Every row gives one point. Each copy is the shape, with its points in the same order, turned, moved and blurred by noise. Some copies are also mirrored. Which?

Shape:
[[-2.5  2.2  1.7]
 [-2.9 -4.0  1.2]
 [-1.8  0.9 -0.3]
 [-0.3  4.2 -0.9]
 [-2.9  4.3  4.8]
 [13.3  2.1 -0.5]]
Copy 1:
[[-4.7  0.9  1.4]
 [-3.8 -4.1 -0.9]
 [-3.8  0.4 -0.7]
 [-2.5  3.0  0.2]
 [-7.2  2.3  4.9]
 [10.2  3.9  4.5]]
Copy 1 is: only turned
Copy 2, 6 rows:
[[-3.7  3.1  1.8]
 [-3.2 -2.7  1.9]
 [-1.8  1.9 -0.2]
 [-1.0  5.1 -1.2]
 [-3.9  5.7  4.6]
 [11.9  4.9 -2.0]]
Copy 2 is: only turned
Copy 3:
[[ -4.8  -1.4   0.4]
 [ -1.1  -3.8   3.2]
 [ -1.5  -0.2   1.0]
 [ -3.3   1.3  -3.5]
 [ -7.2  -2.6  -2.2]
 [  6.4  -1.8 -12.4]]
Copy 3 is: mirrored

Shape, 8 rows:
[[ 5.8 -2.3 -1.4 -0.6]
 [ 6.1 -1.3  0.2 -1.6]
 [ 1.4 -1.3  3.2 -5.9]
 [-3.3  2.4 -3.0  6.1]
 [-7.1 -2.3  2.5 -2.1]
 [-2.5 -1.7  2.7  4.3]
 [-3.4  4.7 -8.8  4.2]
 [-0.5 -1.5 -6.9  5.8]]
Copy 1 (8 x 4):
[[ 4.1 -2.0  0.7  2.3]
 [ 4.5 -1.9  2.1  0.3]
 [ 0.8 -2.5  2.2 -5.4]
 [-3.8  7.0 -3.4  4.0]
 [-8.3 -0.8 -1.2 -4.1]
 [-6.0  1.5  2.0  2.6]
 [-0.6  8.8 -8.6  3.0]
 [-0.9  2.4 -6.1  7.0]]
Copy 1 is: only turned
Copy 2 (8 x 4):
[[  8.0  -4.8   0.9  -3.9]
 [  7.0  -2.7   2.4  -4.3]
 [  3.0   1.8   3.7  -5.5]
 [  2.0  -0.8  -6.7   4.5]
 [ -5.0   2.6   1.8   0.5]
 [  1.1   0.0   2.6   4.8]
 [  0.9  -0.6 -10.9   1.2]
 [  1.6  -6.5  -7.1   3.0]]
Copy 2 is: only turned
Copy 3 (8 x 4):
[[ 5.3  0.8 -1.2 -0.6]
 [ 3.7  1.6 -0.6 -2.9]
 [-1.6 -3.8  1.3 -5.5]
 [-3.0 -2.3  0.4  8.5]
 [-5.0 -9.4  1.3  0.2]
 [ 0.0 -5.4  4.1  4.2]
 [-5.0  1.0 -6.3  9.4]
 [ 3.6 -2.0 -3.4  8.4]]
Copy 3 is: only turned
Copy 4:
[[ 4.9 -1.6 -0.8  1.6]
 [ 5.0 -3.0 -0.4 -0.5]
 [ 2.1 -0.3  5.4 -3.8]
 [-4.8  1.2 -6.4  1.1]
 [-6.2  3.5  4.6 -0.6]
 [-5.7 -1.9 -0.2  1.8]
 [-2.4  6.6 -9.6  0.6]
 [-0.9  3.0 -6.2  5.4]]
Copy 4 is: mirrored

Shape:
[[-4.0  2.0  4.4 -4.0]
 [ 5.6 -4.1  5.2  0.9]
 [ 4.3  2.6 -2.2 -2.7]
 [ 1.9  1.7 -7.0  5.4]
 [-4.7  4.0 -4.6  1.2]
 [ 5.2 -3.6 -6.1 -1.1]
 [-3.9 -6.1 -0.7  4.7]
 [-3.7 -4.8 -3.2 -4.4]
 [-4.3 -4.6 -6.9  1.3]
 [-3.3  1.9  5.0 -3.6]]
Copy 1 (10 x 4):
[[-2.5 -0.6  3.2 -8.7]
 [ 7.1 -3.5  7.0 -2.5]
 [ 3.6  5.1  1.5 -2.1]
 [ 3.8  0.2 -5.7  2.2]
 [-2.8  1.0 -5.0 -3.4]
 [ 3.9  3.2  2.6  5.0]
 [-1.5 -7.2  0.7  1.7]
 [-5.4  0.6  4.3  0.0]
 [-4.1 -1.1 -1.2  3.9]
 [-1.7 -0.7  4.1 -9.1]]
Copy 1 is: mirrored
Copy 2 (10 x 4):
[[-1.9  3.5  7.0 -0.7]
 [ 1.8 -8.4  3.6 -0.1]
 [ 5.1  0.8 -0.5 -3.7]
 [ 1.2  1.2 -9.1 -0.2]
 [-3.3  7.2 -3.9 -1.3]
 [ 3.7 -4.1 -4.6 -6.0]
 [-8.3 -4.5 -1.5 -0.6]
 [-5.5 -0.8  1.6 -8.2]
 [-6.1  0.2 -4.5 -5.3]
 [-2.0  1.9  6.9  1.0]]
Copy 2 is: only turned

Shape:
[[ 3.6 -0.5 -4.9 -2.3 -6.6  4.5]
 [ 3.3  1.2  3.4  2.7 -0.1  4.1]
 [-5.3 -1.7  2.0  3.5 -1.8 -0.1]
 [ 4.5 -8.0 -2.0 -0.7 -1.0  4.8]
 [-2.9  1.3 -4.9 -3.1  2.4 -6.5]
 [ 1.0 -2.9 -6.5  6.1 -0.4 -4.1]
 [-2.6 -3.2  3.1  0.3 -3.1 -6.7]
 [-6.6 -6.0  0.5  1.0  3.8 -3.6]
 [-3.1 -9.4 -4.2 -2.7 -0.6  1.1]
 [ 1.8  1.0  3.6  2.0 -7.9  3.9]]
Copy 1:
[[  5.9  -2.2  -1.1  -1.3  -7.7   3.3]
 [  0.9  -3.2   0.9   3.7   1.7   1.8]
 [ -6.1  -1.7   4.5   0.6  -2.8   0.3]
 [  2.5  -7.5  -2.1  -5.1  -1.0   4.5]
 [ -2.4   5.4  -2.1  -5.3  -4.4  -6.4]
 [ -4.4  -4.2  -6.7  -0.9  -4.1  -4.0]
 [ -3.4  -2.8   6.0  -2.4  -3.7  -6.6]
 [ -8.5  -0.9   2.3  -7.1  -0.1  -2.8]
 [ -2.5  -4.1   0.5 -10.2  -4.7   2.7]
 [  2.5  -4.2   5.1   4.8  -4.9   2.0]]
Copy 1 is: only turned
Copy 2 (10 x 6):
[[-0.3 -8.8 -7.0 -0.9 -3.5  1.8]
 [ 4.1 -0.1 -3.2  2.8  1.3  2.7]
 [ 0.5 -1.9  3.9  3.5 -2.7 -3.0]
 [-0.7 -9.3 -1.4 -1.2  3.9  3.9]
 [ 1.3 -2.7  0.0 -7.1 -2.3 -8.4]
 [ 4.2 -9.8 -1.7  1.2  2.3 -7.6]
 [ 5.3 -4.4  6.1 -2.2 -4.5 -2.3]
 [-1.5 -2.4  7.9 -1.4  1.6 -6.7]
 [-4.8 -8.2  4.9 -2.3  1.3 -0.8]
 [ 4.3 -4.7 -3.9  4.9 -5.5  4.6]]
Copy 2 is: only turned
